Every row gives one point. A path goes straight from each point to the next, and from the last back to the first. The post is the endless flat space through its rows: a point in 2 columns, a line in 3, a plane in 4, and so on, so that a path can go around it. Count how often the path circles the post. Going back the other way cancels.
(in the rows, 128 means zero)

Post:
[[ 97 125  94]
 [159 137 205]]
Path:
[[145 169 131]
 [ 79 172 119]
 [ 78 109 214]
 [ 66  53 127]
 [121 105 102]
 [196 148 106]
 [157 204 131]
 [201 184 161]
 [186 155 100]]
Times around: 1

Post, 8 rows:
[[152 134 249 180  78 100  36 129 157]
 [109 152 194  55 108 138 143 154  86]
 [108 115 156  32 180 157 100 148 161]
 [143 167 191 110  71 153  17 173 159]
 [117 111 165 214 168 125 147 144 143]
 [112 121 114  91 139  84 143 110  92]
 [121  84 122 179 114  91 181  79 197]
 [133 123 157 108  90  27 152 167 112]]
Path:
[[124 104 227 119 135  89 135 157 221]
 [144 111 140 130 154  74  93  86 155]
 [184 136 185 101  76 139 181  75  91]
 [147 100 205  81 143 128 104 137 100]
 [179 121 172 179 177  47  95 158 130]
 [126 186 185 134 158  93 142 140 116]
 [ 45 135 208  68 144 152  98 145 196]
 [ 76 125 161 124  75  82 104 131  83]]
Times around: 0

Post:
[[146 104  65 178 161 152 248  38 113 113 146 122 158  33]
 [145 147 165 188 191  82 131 116  46 159 162 137 147 191]
 [ 82 103 171  80  92 144 152 147 149 104 148 118  97  67]
 [168  96 205 169 170 146 182  38  92  97  47 111 116 114]
 [118 124  59 139 175  82  66 118  54 105 169  28  95 128]
 [112  99 196 159 182 147 168 111 169 116  33 103 111 162]
 [133  99 112 224  53 158  78 186 103  37 100  96  81 133]
 [117 125 114 139 149 193  92 241  54 140 182  98  68 118]
 [139 105 134 172 120 175  62 115 120 178 119 140 151 160]
 [ 91 144  72  69  47 164  59 191 140 126  68 199  89  99]
 [118 105 116  79  58 198 177 127  93 193  19  67 184 173]
 [ 60 153 151 104 198  74  76 202  33 134 162 100 196  83]
 [142 107  93  88 145 228 134  60 148 122 122 196 161 190]]
Path:
[[ 49  80  67 182  91 146 119  88 113 124 113 114 176 100]
 [122  61  90 104  90 176 182 150  80 127 124 157 142 138]
 [128 107 170  76 102 138  45 210  98  85  60 173 184  99]
 [191 137 175 143 126 108 151 100 121  97 101 107  61 140]
 [126 167 132 151 164 186 128 167 134 104 167 150 129 107]
 [131 151  91 160 162 193 112 145  98 154 137 106  40 141]
 [113 176 132 134 126 196  87 131 136 113  71  98  97 187]
 [ 81 129 219 239 114 136 147 105 138 103 103 105 141 131]]
Times around: 1

Post:
[[194 130 153 113  99 128 195 130 151 150 164 204 132 103 139 107 159 102]
 [214 106 111 106 123 137 164 148 137 125 217 168 151 152  94 124 156  92]
 [202 123 120 138 129 111 200 119 145 194 212 174 149 161  66  93 186 155]
 [ 50 149 169 121 129  98 117  68  99 152 121 137  74 170  57  90 122  97]
 [ 87 123 110 168 155 128 150 144 108 141 123  77  97 128 104 137 137 118]
 [191 121  99 143 104 128 121 124 133 108  98  83 102 126 105 113 114 146]
 [187 156 117 121  69  85 209 146 154 139 196 156 108 115 103 126 173 133]
 [ 62 122 124 146 143  87  72 126 116 130  77 142  84 121 101 121  79 103]
 [ 93 124  99 104 141 142 153 146  84 141 128 128 111 150  99  79 111 159]
 [181 153  89 167 172 128 145 101 151  62 179 108 133 138  98 136 118 149]
 [215 130  84 119 148 103 155 157 139  75 110  86 170 110 116 135 142 123]
 [109 155 141 140 145 132 121 169  87 153 131 135  97 115  67  80 120 121]
 [176 105 129 138 146 110 125 149 121  73 117  90 117 135 108 144 141 168]
 [ 83 107 105 158 152 127 143 171 120 118  76 135  80 156  74  98 135 109]
 [ 90 152 159 187 126  84 103 133 106 126 113 124 105 177 123 102  81 101]
 [ 47 102 146 156 147 136 112 177 136 117  86 110 131 131  77 114  71  95]
 [170 159 129 141 135  87 107 154 198  79 135  69  98 113 169 124 142 118]]
Path, 27 rows:
[[117 124 122 170 124 130  94 181 157 100  44  79 113 144  72 125  92 138]
 [ 94 202 132 125  84  85 100  85 126  79 182 102  64 132 112 154 147 141]
 [136 111 130  79 138 126 158 149 102 130 177 150 161  80  85 108 187  87]
 [193  77 116 171 100 110  89 121 132 132 163 126  86 115 132 152 102 165]
 [176 156  84 222 139 115 239 179 143 170 209  61 151 168 120 141 115 136]
 [189 128 135 121 131 117  97 122 132 122 167  80 102 168 146 172 112 132]
 [ 92 126 132 169 177 128 130 211 154 155 115  53 132 119 140 168 161  83]
 [148 180 212 169 166 118 130  99 236 105 190 142 114 124 121 142 113  70]
 [138  77  82 164 187 166 129 194  97  19 102 127  93 149  71 113  78 120]
 [134  99 121 129 132  87 131  80 146 133 119 139  91 125 139 117 156 123]
 [134 113 122 138 142 141 106 104  95  92 156 121 114 176  86 114 135 145]
 [109 115 128 132 109 103 101 113 146  87 105 152 103 176 112 120 111 140]
 [203 135 141 124 110 119 169 152 141 106 198 168 165 123 117  73 176  81]
 [186 139 134 134 101  66 130  53 155 101 202 126  95 132 149 126 163 124]
 [124  85 115 165 117 121 141 129 111 142  93 159 150 159  54 134 166 114]
 [191 164  98 125 139 141 132 197 137 148  70 112  96 133 121  48 176 188]
 [ 57 142 151 109 112 132 121 103  66 143  85 113  85 185  63  80  62 126]
 [112 142 160  72 145  42 117  87 124 113 136 109 112 149 102 132  95 146]
 [143  37  80  96 114 149 148 217  49  72 103 234 116 137  35  89  82 134]
 [143 120 132 130  93  91  54  42  60 156 102 134  71 187  60  67  90 191]
 [119 147  88 221 172 111 235 234 206  82 128  95 116 159 180 113 217 179]
 [108 163  97 121 133 141 176 174 125 139 182 166 150 144  51 131 132  86]
 [126 114 158 148 133 105 118 132 159 130  83  92  73 151 115 138 116 102]
 [111  87 115 165 111 135 112 146 112 139  80 146  94 122 124  90   7  93]
 [172 151 105 108 137  98 159 136 108 143 231 139 148  69  39 104 136 115]
 [147 176 127 109  88  61 181 131 168 118  90  88  69  61 116 104 149  79]
 [122 156  87 115 178 129 122 165 123 141 142 135  85 171 143  99  91 163]]
Times around: 1
